Every row gives one point. Two turns around zero, p and q, are shown by what they do to some points. Where does a point land after both, in the order given? Backwards means that the second turn is done in reverse. Each puzzle has new turns, and all numbers are rounded.
In the rows, 128 means zero.

Turn p:
[115 190 114] => [146 147 187]
[ 95 137 106] => [110 160 145]
[113 155 153] => [118 110 162]
[147  83 127] => [126 121  80]
[170  76 139] => [140 102  67]
Turn q:
[ 77 137 114] => [149 173 107]
[105 115 150] => [111 157 137]
[207 147 140] => [129  55 165]
[122 113 108] => [123 129 103]
Where do these land?
p, then q: [157 120 114] => [135  97 117]
q, then p: [ 99 181 159] => [164  75 151]
q, then p: [143 117  75] => [138 169  91]
p, then q: [113  94 164] => [114 160  90]

Turn p:
[138  93 171 152] => [158  82 138 153]
[134 184 101 162] => [102 164  79 154]
[123 158 165 126] => [165 152 124 147]
[103 121 122 140] => [112 130 146 144]
[133 118 123 148] => [117 112 122 139]
[138  93  86  41] => [114 128 159  31]
Turn q:
[ 67 129 129  44] => [ 45 146  80 164]
[134 104 144 163] => [150  95 150 133]
[117 160  65 139] => [168 172  87 134]
[152 145 144 157] => [150 134 164 116]
[169 104 141 138] => [136  98 146  92]
[129 127 144 128] => [120 123 141 129]
Where do these land?
p, then q: [ 92 145 159 165] => [174 128 169 136]
p, then q: [170 117  68  88] => [ 72 141  67 137]
p, then q backwards: [ 99 163 140 149] => [ 90 162 125 134]
p, then q: [155  89  78 117] => [ 85 106  85 153]
q, then p: [133 141 180 149] => [175 118 142 157]
q, then p: [119 112 142 101] => [112 131 158 138]

Turn p:
[143 112 163 103 136 141 154 150] => [114  92 130 106 121 142 137  90]
[162 176 108 151 142 119 130 152] => [172 126 125  85 140 103 135 154]
[ 93 133  64 144 157  81 161 155] => [139 140  37 119 115 116 122 166]
[138 137 116 118  98 159 157 103] => [151 124 151 136  97 167 136 137]
[160 133 114 108 108 185  90 127] => [153 153 176 116 157 171 117 114]
[ 85 165 108 183 154 163  85 163] => [129 190 112 111 183 115 185 156]
[160 108 121  86 111 146  66 130] => [130 153 167 122 162 150  74  96]
[112 117 162 167 123  83 121 147] => [ 78 115 123 121 131  81 132 151]
[156  77 141 137 106 134 194  37] => [135  50 155 208  85 164 123 147]
[133 139 160 122 171  80 130 129] => [129 103 108 127 128  68 125 102]
[ 65 111 150  88 101 117 119 114] => [ 78 165 126 157  87 131 121  96]
Turn q:
[181  99 128 117 143 158 129  94] => [125 100 151 101  71 140 149 113]
[133  87 130 115 121  92 120 159] => [150 149 160 109 138  95 132 155]
[131 130 152 188  97  76 123  81] => [ 80  85 157 182 149  98 144 151]
[ 95 150 160 106  82 145  94 146] => [132 132  90 123 159  77 111  87]
[131 142 173 192  96 152  85 167] => [111  96  88 145 117  65  67 148]
[155 154  81  95 166 107 189 128] => [141 185 143 149 102 193 163 132]
[110 172 142 119 173 160 148 115] => [146 119 108 152 124 181 104  91]
[ 89 164  80 106 138  89 101 106] => [148 131  95 144 183 151 184 137]
[105  91 152 129 123 143 115 176] => [145 135 133  92 142  98  79 137]
[149  92  82 112 140 157 178 109] => [102 150 154  83  97 181 147 128]
Where do these land?
q, then p: [103 157 203  86 124 142 115  59] => [135  80 143 233 139 120 120 140]
q, then p: [144 176  81 134 126 119 114 137] => [152 134 100 101 118 155 141 173]
q, then p backwards: [126 143 126 152 106 108 139  94] => [107  97 156 150 131 135 125 115]
q, then p: [136  60  98 123  97 150 142 155] => [119 163 124  99  84 116 114  69]
p, then q: [149 164 104 154 185 138 114 120] => [152 141 154 152  76 153 147 159]
q, then p backwards: [ 97  65  92  87 202 117 135 156] => [192 170  74 135  99 189 118 158]
p, then q: [ 94 135 136 148  97 143 133 136] => [115 160 116 139 146 132 100 109]
q, then p: [112  82 129 135 101 117  98 142] => [115 121  96 114 123 100 100  92]
q, then p: [191 170 181 132 113 119 162 155] => [109 146 180 131 110  85 129 200]
